Every row gives one point. Each table stands for the endless flat space through its points: a line for two points, a plane for three, and so on. The two share one point or none. Which?

First (3 x 4):
[[-12  18  23  -6]
 [  3   1  20   3]
 [  0   9  20   0]]
Second (2 x 4):
[[-12  14  16   0]
 [  3  32  31 -15]]
They share: [-7 20 21 -5]

First (5 x 9):
[[ 10 -31  -5   6  -7  13  29  18  -2]
 [  0 -22 -29  27  26  -9  12  22 -34]
 [ -8 -22   1 -19   1   0  18   5 -15]
 [  1 -14 -18  21  -3  -3  20  25  -9]
 [  8 -24 -33  39  19   0  20  29 -27]]
Second (4 x 9):
[[ -5 -10 -19  10  11  -3  13  23 -18]
 [ -6 -15 -21  18   0  -8  23  20 -25]
 [ -3 -40 -17  24  -9 -25  35   3 -28]
 [ -2 -39 -12  10   6 -23  23   2 -17]]
They share: [ -3 -16 -19  15   8  -6  16  20 -20]

First (6 x 14):
[[-24 -18 -21  11 -11  -7  44 -17   2  16  -3  17   1  18]
 [ -5 -24  -7  31  -8  14  32  16  30 -23   3 -17 -24   6]
 [-34  16   7  -2  15   7  12 -18  28  -5  -1  11 -13 -18]
 [-22   3  26  24   4  23 -15 -20  23  -7   2  13 -31 -18]
 [-28 -13 -21  28 -15  -8  37 -15  17  -5  -5  22  -5  -6]
 [-40  -4  -6  22 -11  -4  13 -41  -1  21  -4  40   0  -3]]
Second (5 x 14):
[[-47 -38  19  11   4   6   0 -21  26   3  -3  -7  -7   1]
 [ -5 -16 -13  37   8  28  24 -27   6 -21   7  19 -15   7]
 [-31 -30  30  15  -8   2  10  -9  10 -26 -12   1 -27  10]
 [  1   2 -14   9   0   2  16  -9  -4  18 -16   7 -17  10]
 [ 16   7 -22  29  -1  16  31 -14  -8 -13  -4  24 -26  13]]
They share: no point

First (2 x 20):
[[-14  20  -5   6 -10   7  16  22 -12  12  17  20 -21  18  14   7   6  19
  -19   5]
 [-14  20   3   6 -10  11  20  10 -20  10  13  10 -15  20   4   3  12   9
  -15  -3]]
Second (6 x 20):
[[-20  28   9  -9 -12  11   2   7 -11  13   2   1 -20  22  16  -2  36  21
   -4  25]
 [-20  20   4 -11 -11   8  11   5 -29   8  18   8  -9  25  21  -6  21  16
  -10   9]
 [ 16  -5 -35   1   1  20  34  33 -10  -4  -3  26 -27  38   3 -12 -10  27
  -33  11]
 [-31  18  39  16 -26  -6  -6  21 -52  18  46  -8   0  -2  24  40   4 -12
  -18 -19]
 [ -8  17  10  21 -16   9   9  31 -12  11   9   7 -30   5   4  30   1   8
  -27   5]
 [  4  22   8  17  -9  28  35  29 -21  10  20  32 -19  25   3  14   1  18
  -30   7]]
They share: no point

First (6 x 24):
[[-12   6 -30 -35   2  -3  15  -8   7   4 -35 -17  -8  -1  -3  -2  -4   6
   12  -7  16  10  40  49]
 [-15 -10  10 -19   8  17  10  -7  24 -40 -21   8  10   9  -1  -8   5  18
   -5   7  27   8   5  -4]
 [  3  10 -15 -26  -4 -18  -1  20  17  -3 -39   6  18   1 -29  19   7 -10
   47  36 -13 -11  26   4]
 [  1   2  -4 -37   1  14  -2 -12  -4 -18 -16 -10 -15  -7  14  12 -11  21
   -3 -11  13  -1   6  15]
 [  5  14  22 -18  -5  -7 -10  -7   9 -25 -17   9   9 -17  25  21  -6  22
    8  -6   9  23  26   7]
 [-24   2 -21 -29   4   5  24  -8  25 -14 -48  -2  12   3 -18 -24  11  -1
   13  11  32  11  37  35]]
Second (6 x 24):
[[ 28  -1 -27   8  10  -4  -4  -2  36 -24 -24 -14   6  36   1  17  -3   2
   14   5  -3   4  52  10]
 [-22 -30 -26 -45   8 -19   5   7   1 -13 -38 -10  10  -1   8 -14 -10  36
   18 -13  -8 -29   2  27]
 [-26 -22  25 -33  32  12  27  40  29 -32   8 -18  18  24  23  22  17  18
   18  23 -34   4   8  25]
 [ 25 -16 -30  -7   7   3  -8  -3  29 -30 -32  -4   1  28   9  11   2  12
   24   5  -8   3  44  19]
 [ -8 -21 -31 -34  -7  -8  -1  -5   8 -10 -39   8  -3   7 -11  -5  -9  28
   15  -7  15  -4  14  15]
 [-42 -13  -9 -20  12 -14  18   0   4   0 -16   6  -8   0 -31  -1  -1   6
   10   9  17  10  -4  14]]
They share: [-10 -10 -11 -17   9  -4  10   7  21 -14 -17  -4   3  19  -9  10  -1  12
  11   7   4   6  20  12]

First (3 x 24):
[[-19  13  20  -5   8  19  11 -14  22  23 -25  24  29   2   7  12 -13  -8
  -12 -20 -13  -5   5  -5]
 [ -1  17   2  11  22   2  20 -10  25  19 -12  16  14 -13   8  10 -17 -21
   -9 -15 -21   6  -2  -6]
 [-13   5  20  -1  16  11  17 -10  10  25 -15  28  29 -10  17  16 -11 -12
  -24 -12  -9  -9  13 -15]]
Second (5 x 24):
[[ -3   7  10  19   7 -34  53 -25  43  35 -48  16   4   0   8   4  -8 -31
  -28 -35 -15   6  35 -15]
 [ -2  40  13  12  17   5  12  15  22  29 -19  38  17 -17  14  -7 -49 -32
  -20  -2 -11   4   6 -20]
 [ -7  27  15  15  20  -2  30   7  24  26 -35  22   8 -16   4  -6 -40 -19
  -15 -16 -16  14  19 -22]
 [ -7  39  17  11  26  16  14  23  14  22 -23  28  12 -24   4 -10 -56 -15
   -9  -4 -16  14   7 -24]
 [-14   8  13  10  30  12  30  -2  13  13 -28   4  10 -19  -3   7 -22   3
   -2 -21 -23  19  12 -16]]
They share: [ -5  13   8   7  20   5  19 -10  20  21 -13  20  19 -12  11  12 -15 -18
 -14 -14 -17   1   3  -9]

First (4 x 24):
[[ 16 -10  -2 -12  10  -1  14  19 -12 -17 -22   6  23  -2  11 -26  -7   3
   17 -12   1  19 -19 -10]
 [ 36  -3  -8 -20   5   4  27  16 -16 -14 -20  -7  18  -1  24 -17   3   9
    6  -7 -13  33 -25   8]
 [  9 -20  -1 -18  25  37  -1   7 -39  -3 -20  12   3  14  25 -12 -14 -19
   19   5   4  10 -25  -8]
 [ 27 -35  -7 -30  22  46 -16  22 -39   6 -32   3   0  -1  22 -27 -26 -13
   10  14  -2  28 -31 -14]]
Second (2 x 24):
[[ 16 -15  -1 -14  12  13  18  19 -18  -7 -20   7  17  -6  19 -22  -8  -4
   16  -8  -6  12 -17  -9]
 [  4  -6  -1 -23  21  -5   9  16 -36 -22 -17  -2  14   6  10 -10   4   8
    7 -17   6  12 -20 -18]]
They share: no point
